Each point is reached from the start by the listed moves, each made once or not at all, plus a little noise. Say if it took an odd or an even number of moves. Then give how often each move was made.

Moves:
(1): 0.308 -0.024 0.013 -0.085
(2): -0.040 0.234 -0.007 0.004
(3): 0.011 -0.029 0.286 -0.016
Start: -0.087 -0.066 0.121 0.075
Points:
0.199 0.115 0.416 -0.022 => odd (1, 1, 1)
0.168 0.140 0.101 0.001 => even (1, 1, 0)
-0.080 -0.071 0.122 0.073 => even (0, 0, 0)
0.232 -0.127 0.418 -0.028 => even (1, 0, 1)
-0.132 0.164 0.115 0.085 => odd (0, 1, 0)

Moves:
(1): 0.287 0.051 0.015 0.045 0.098 0.023 -0.027 -0.010 -0.025
(2): -0.046 0.187 0.033 -0.019 0.030 0.036 0.026 0.106 0.018
(3): -0.014 -0.097 0.359 -0.008 -0.027 -0.136 0.088 0.064 0.065
(4): 0.001 -0.026 -0.003 0.186 -0.013 -0.012 -0.081 0.007 0.047
(5): -0.128 -0.002 -0.029 -0.056 0.320 0.005 -0.009 0.013 0.010
(6): 0.050 -0.101 -0.019 0.058 0.057 0.331 -0.027 0.061 0.003
Start: -0.055 -0.045 -0.153 0.006 0.012 0.168 0.050 -0.042 -0.137
Points:
0.280 -0.125 -0.156 0.290 0.143 0.504 -0.093 0.011 -0.110 => odd (1, 0, 0, 1, 0, 1)
0.150 -0.123 -0.182 0.242 0.472 0.518 -0.090 0.016 -0.104 => even (1, 0, 0, 1, 1, 1)
0.215 -0.030 0.239 0.273 0.164 0.410 0.032 0.182 -0.031 => odd (1, 1, 1, 1, 0, 1)

Moves:
(1): 0.233 -0.022 -0.090 -0.035 0.057 -0.008 0.013 -0.027 -0.012 0.062 0.071
(2): -0.008 0.182 0.065 0.043 -0.009 -0.021 0.100 0.028 -0.039 0.016 0.046
(3): 0.168 -0.055 0.176 0.003 -0.067 0.033 0.024 -0.101 -0.067 -0.040 -0.097
(4): 0.006 -0.014 -0.038 0.205 0.068 -0.030 0.031 -0.081 -0.013 0.015 -0.030
(5): -0.016 0.011 0.104 -0.150 0.238 0.080 -0.085 0.044 -0.066 0.069 -0.067
(6): -0.042 -0.094 0.038 0.079 0.033 0.179 0.118 0.089 0.094 -0.070 0.008
(7): -0.053 -0.159 -0.092 -0.047 0.015 -0.101 0.223 0.047 -0.063 0.005 0.034
(8): 0.154 -0.071 0.092 0.030 0.010 -0.145 -0.037 0.091 -0.055 -0.250 0.000
(9): -0.025 0.022 0.066 -0.004 0.032 -0.044 0.023 -0.035 0.149 0.017 -0.032
(10): 0.091 -0.012 0.071 0.163 -0.045 -0.046 -0.018 0.088 -0.016 0.233 0.036
(11): -0.104 -0.042 0.043 0.066 0.080 -0.054 -0.015 -0.108 -0.051 0.022 0.230
Start: -0.069 0.121 0.093 -0.005 0.080 0.068 -0.018 -0.091 0.085 -0.019 0.275
Points:
0.176 -0.002 0.499 0.257 0.101 -0.321 0.288 -0.079 -0.073 -0.025 0.491 => odd (0, 1, 1, 0, 0, 0, 1, 1, 1, 1, 1)
0.132 0.028 0.187 0.042 0.265 -0.312 0.295 -0.093 0.006 -0.131 0.648 => even (1, 1, 0, 0, 0, 0, 1, 1, 1, 0, 1)
0.496 -0.015 0.242 0.005 0.109 -0.045 -0.033 -0.119 -0.034 -0.259 0.220 => odd (1, 0, 1, 0, 0, 0, 0, 1, 0, 0, 0)
-0.026 0.121 0.099 0.367 0.117 -0.127 0.312 0.001 -0.038 0.248 0.366 => even (0, 1, 0, 1, 0, 0, 1, 0, 0, 1, 0)
0.438 -0.004 0.438 0.571 0.216 -0.024 0.210 -0.119 -0.067 -0.021 0.529 => even (1, 1, 1, 1, 0, 1, 0, 1, 0, 1, 1)

Moves:
(1): 0.221 0.008 -0.001 -0.078 0.033 0.079 0.095 -0.063 0.061 -0.015 -0.044 -0.127 0.113 0.124 0.037
(2): -0.095 0.124 0.063 0.046 0.136 0.082 0.046 -0.012 -0.068 0.046 0.043 0.090 0.098 0.058 0.070
(3): 0.013 0.012 0.189 0.001 0.035 -0.059 -0.089 0.025 -0.060 0.101 -0.009 -0.042 0.038 0.042 -0.074
(4): 0.047 0.014 -0.038 0.189 0.028 0.088 0.002 -0.068 -0.070 -0.156 0.070 0.000 -0.063 0.045 -0.002
(5): 0.063 -0.139 -0.053 -0.096 0.055 -0.037 -0.048 0.048 0.084 0.014 0.013 -0.022 0.108 -0.182 0.008
(6): -0.163 -0.024 -0.120 -0.013 0.073 0.213 -0.085 0.010 0.053 -0.019 -0.032 -0.085 -0.001 -0.015 0.054
(7): -0.126 -0.131 0.141 -0.081 0.164 0.050 0.180 -0.036 0.048 0.012 -0.040 0.029 -0.059 0.032 -0.164
(8): 0.108 -0.003 -0.009 0.201 0.085 0.063 0.046 0.054 -0.013 0.001 -0.143 0.016 -0.054 0.071 0.040
(9): -0.040 0.032 0.013 0.014 0.037 -0.003 -0.068 -0.050 0.138 -0.069 -0.005 0.007 0.002 0.010 0.068
(10): -0.065 -0.032 -0.074 0.032 -0.059 -0.017 -0.015 -0.129 0.105 0.100 0.169 -0.054 0.035 0.105 0.019
(11): 0.065 0.006 0.072 0.020 -0.050 -0.036 0.034 0.113 -0.004 -0.060 0.083 0.005 -0.053 0.056 0.061
(12): 0.117 -0.132 0.071 -0.115 -0.029 0.073 -0.010 -0.048 -0.044 0.041 -0.046 0.081 -0.031 -0.003 0.026
(13): 0.060 -0.171 0.077 -0.008 -0.019 0.030 0.049 0.084 0.145 -0.015 -0.127 -0.005 0.331 0.152 -0.063
(14): -0.141 -0.068 -0.116 -0.012 0.231 0.093 -0.068 -0.056 0.048 -0.052 0.014 0.023 0.055 0.311 -0.088
Start: -0.081 -0.117 0.016 0.020 -0.019 -0.053 0.051 -0.006 -0.070 -0.095 -0.086 0.019 0.058 0.188 0.120
Points:
0.037 -0.513 0.019 -0.095 0.228 0.358 0.124 -0.224 0.304 -0.249 0.067 -0.143 0.104 0.360 0.231 => odd (1, 0, 0, 1, 1, 1, 1, 0, 1, 1, 1, 1, 0, 0)
-0.504 -0.491 0.198 -0.119 0.677 0.308 -0.023 0.003 0.321 -0.086 -0.229 0.027 0.611 0.615 -0.060 => even (0, 1, 1, 0, 1, 1, 1, 0, 1, 0, 0, 0, 1, 1)
-0.261 -0.199 0.384 -0.088 0.408 -0.027 0.078 -0.017 0.065 -0.005 -0.085 0.068 0.244 0.162 0.023 => odd (0, 1, 1, 0, 1, 0, 1, 0, 1, 0, 0, 0, 0, 0)
-0.078 -0.440 -0.042 0.073 0.810 0.646 0.147 -0.231 0.163 -0.304 -0.266 0.045 0.242 0.627 0.176 => even (1, 1, 0, 1, 1, 1, 1, 1, 1, 0, 0, 1, 0, 1)
